Each row is a point. A path goes straight from each point to the next, and from the last back to the first. The post is the endless flat space through its rows: a point in 2 columns, a line in 3, a plane in 4, and so on, so that a path can go around it. How many times does the path go around the post? Going back the other way cancels.

Post:
[10 9]
Path (29 x 2):
[33 35]
[22 98]
[-13 36]
[2 87]
[-4 27]
[-23 -55]
[19 -36]
[46 -2]
[17 -33]
[7 -55]
[31 -17]
[39 48]
[4 60]
[8 75]
[-7 13]
[-24 -65]
[14 -40]
[23 15]
[16 55]
[0 20]
[-22 -18]
[3 -50]
[20 5]
[30 55]
[8 37]
[-27 9]
[0 -21]
[13 -50]
[24 -25]
Times around: 4

Post (3 x 4):
[-27 -8 6 2]
[1 -19 -32 12]
[44 36 63 -12]
Path (25 x 4):
[22 -17 -9 0]
[-84 -9 32 -20]
[5 -1 -40 19]
[50 2 -50 17]
[20 0 -17 -26]
[-7 -14 -12 -43]
[124 51 5 -7]
[-50 -4 -8 35]
[30 -5 13 12]
[-63 -14 76 -30]
[35 38 87 22]
[-52 26 14 32]
[54 29 4 -13]
[6 18 52 -24]
[-1 26 3 -21]
[2 31 -2 22]
[41 12 -13 -12]
[34 13 -28 38]
[43 18 -28 46]
[-2 -30 -81 -1]
[117 10 -21 -8]
[-24 -2 73 -6]
[-43 -5 22 46]
[-43 16 41 21]
[11 7 32 17]
Times around: 0

Post:
[-36 -19 1 -7 0 28 4 40 30]
[16 6 19 -24 -18 34 9 48 -8]
[4 -23 -10 -18 -40 -21 51 -18 8]
[37 -5 -10 44 2 -7 11 -68 -59]
[-14 -14 27 12 -60 23 20 -1 23]
[-14 -8 -21 -10 -50 22 -20 26 -1]
[-21 -20 39 -17 -37 -36 22 -29 6]
[34 37 -4 3 13 -11 10 -60 -14]
Path (27 x 9):
[-12 16 14 -10 -51 -5 -11 -14 48]
[14 -4 28 32 -79 5 -10 55 -39]
[18 -8 19 9 9 -11 79 -36 -38]
[-108 -71 -43 -42 -36 8 27 22 53]
[-27 2 48 -14 -30 14 -23 -25 12]
[-28 69 -1 5 -21 62 -8 -47 37]
[-29 -42 33 26 19 16 40 32 -8]
[-34 -28 -13 34 23 -58 10 -35 15]
[13 -38 -18 18 -33 -14 14 -61 19]
[59 24 15 -6 -72 70 -1 4 -19]
[-43 8 -1 -19 -96 39 -9 1 33]
[17 1 10 -34 -62 -50 67 -20 -14]
[-59 -16 36 69 -20 -14 -23 -24 56]
[11 38 25 -16 -62 15 -65 -14 18]
[6 12 9 76 -38 61 -13 -69 5]
[-36 -61 -33 -10 -1 -10 62 -4 8]
[-54 -22 -42 70 -52 -15 2 -39 -7]
[29 -11 19 23 -26 3 39 25 -7]
[57 4 -30 -54 -63 -18 40 8 20]
[1 -3 57 -2 -68 29 -88 -25 -33]
[1 -5 -9 -14 5 -32 56 -58 -6]
[-92 -23 3 52 -94 -4 -38 -40 23]
[-8 -5 45 15 -27 -7 57 4 51]
[32 5 -22 27 -43 44 -32 3 -12]
[30 -3 39 4 5 17 62 -30 20]
[-72 -98 -14 -54 -30 -56 22 -28 -47]
[-14 -24 11 36 -38 -13 -28 -73 -30]
Times around: 3

Post (11 x 12):
[-7 27 -9 14 10 17 8 8 -27 51 16 37]
[12 32 26 52 -23 33 -19 9 47 -4 10 -4]
[31 20 17 19 2 67 49 9 63 13 6 -15]
[-52 -23 -12 -74 -45 -13 24 11 -57 -10 64 4]
[-74 -23 0 -84 18 -16 5 -27 -43 -3 53 7]
[53 20 10 -5 -13 15 -11 4 -38 32 53 13]
[10 24 46 1 -6 41 23 22 62 5 -2 28]
[38 -4 31 22 -18 14 -8 -19 -40 33 -4 2]
[22 -4 18 22 9 39 15 -5 45 -27 10 39]
[44 1 3 30 -34 61 -12 2 63 32 41 28]
[-50 14 -11 -83 -30 24 29 -18 -34 -8 29 26]
Path:
[-19 -44 15 -11 65 -36 -14 -48 -33 -35 0 40]
[-27 -30 18 -62 4 7 -56 -26 -28 23 17 -24]
[-7 -15 7 -53 -45 5 -61 -38 37 32 67 -6]
[46 21 23 -18 -46 -5 -24 -6 -16 -9 7 -15]
[-51 -5 4 -32 -22 41 -28 -9 58 -31 44 28]
[-6 -21 71 13 -36 16 19 -9 -28 -30 9 -59]
[-11 21 1 -3 -88 20 33 -13 0 21 41 -26]
[20 47 22 11 -73 9 48 3 -33 -13 33 -44]
[23 -50 5 -11 -4 36 33 -12 4 35 101 -8]
[-36 -21 -52 -39 -11 44 14 4 -42 -14 24 33]
[66 2 -4 -41 -27 49 -39 33 60 50 56 55]
[-38 -29 12 -59 -47 -34 43 -29 -44 -22 26 1]
[-72 20 7 -20 -22 18 -5 -7 -10 5 38 24]
[30 -13 19 -41 -40 62 35 1 15 -14 10 72]
[-48 67 7 -72 -13 58 26 13 -12 46 -12 -32]
[23 33 75 1 -102 61 -52 18 28 7 28 8]
[-66 -11 41 7 -23 -16 6 -15 8 25 24 57]
[43 108 22 9 -55 92 6 28 47 43 50 113]
[21 -5 36 -45 -20 37 -61 -48 -4 -56 33 -33]
[42 -6 -47 50 12 55 38 -3 -54 18 9 33]
[22 17 14 -7 27 22 -9 -25 -43 45 25 50]
[-24 52 -15 -47 5 44 45 10 28 17 41 37]
Times around: 0
